Each row of a before or after table is a point. One or more steps were done to the points. Then noise was added and the rows were shuffled. The steps act on columns, c1 being the first. What was done? A step turns or swaps two columns, mirrors them in a line or flattens them onto one, adds a multiple of one to another, or multiplies or shifts one. Angles are multiples of 10 degrees, from the lower column toward the higher: turns from -170 to 170, lines from 10 to 170 but not 90. Use the fewest steps. Two steps may share a column if one is a turn and the other turns, adds or multiplies; they go together, in the order done. Otherwise the lowest column goes first.
In the rows, 100 means zero.

Before:
[[111, 117],
[139, 96],
[109, 187],
[116, 129],
[104, 73],
[84, 95],
[116, 108],
[112, 91],
[173, 117],
[83, 85],
[5, 78],
[91, 107],
[115, 109],
[73, 70]]
After:
[[132, 90],
[114, 92],
[104, 62],
[92, 86],
[84, 114],
[114, 82],
[72, 90],
[187, 104],
[104, 109],
[129, 32],
[56, 191],
[95, 116],
[68, 121],
[113, 86]]
Steps: turn c1 and c2 by -80 degrees

Before:
[[104, 129, 106, 106, 140, 99],
[85, 43, 54, 115, 99, 115],
[74, 95, 63, 128, 91, 158],
[113, 44, 141, 93, 59, 114],
[154, 128, 150, 62, 137, 62],
[113, 78, 134, 79, 134, 69],
[62, 62, 123, 59, 68, 82],
[53, 95, 114, 102, 103, 80],
[50, 79, 83, 127, 54, 103],
[96, 105, 149, 95, 123, 98],
[153, 117, 129, 137, 127, 94],
[135, 129, 75, 90, 52, 111]]
After:
[[74, 63, 86, 131, 92, 155],
[99, 70, 201, 92, 100, 112],
[104, 144, 125, 95, 102, 96],
[157, 166, 96, 60, 122, 64],
[38, 64, 115, 131, 79, 106],
[114, 112, 52, 88, 110, 111],
[57, 77, 161, 65, 82, 83],
[119, 137, 70, 109, 105, 107],
[119, 105, 148, 77, 108, 67],
[160, 137, 95, 135, 120, 97],
[63, 105, 111, 96, 89, 81],
[86, 7, 143, 117, 101, 116]]
Steps: flatten c1 and c5 onto the line at 20 degrees; multiply c2 by 1.6; turn c2 and c3 by -50 degrees

Before:
[[122, 130, 79, 108, 96, 115, 117, 167, 137, 126, 157],
[97, 128, 134, 113, 55, 60, 127, 73, 141, 100, 67],
[85, 126, 22, 84, 116, 93, 117, 79, 148, 78, 78],
[99, 154, 104, 85, 121, 86, 67, 88, 149, 98, 64],
[125, 116, 120, 109, 58, 96, 61, 167, 113, 58, 114],
[108, 141, 37, 104, 85, 99, 116, 91, 81, 91, 52],
[89, 168, 176, 121, 100, 130, 163, 51, 102, 88, 77],
[166, 23, 71, 127, 95, 80, 133, 74, 87, 153, 89]]
After:
[[92, 129, 69, 113, 52, 99, 121, 73, 58, 58, 67],
[85, 24, 158, 128, 96, 156, 121, 72, 92, 78, 114],
[100, 153, 98, 85, 120, 96, 75, 87, 57, 84, 55],
[91, 166, 31, 124, 101, 88, 154, 51, 77, 128, 101],
[89, 114, 97, 106, 57, 57, 59, 170, 111, 95, 85],
[121, 129, 160, 85, 117, 80, 126, 79, 70, 92, 54],
[110, 139, 158, 103, 81, 91, 113, 89, 54, 98, 129],
[99, 132, 131, 107, 96, 128, 113, 167, 148, 112, 54]]
Steps: turn c1 and c3 by 150 degrees; multiply c1 by 0.4; add -0.5 times c4 to c7; swap c6 and c10; turn c9 and c11 by -100 degrees
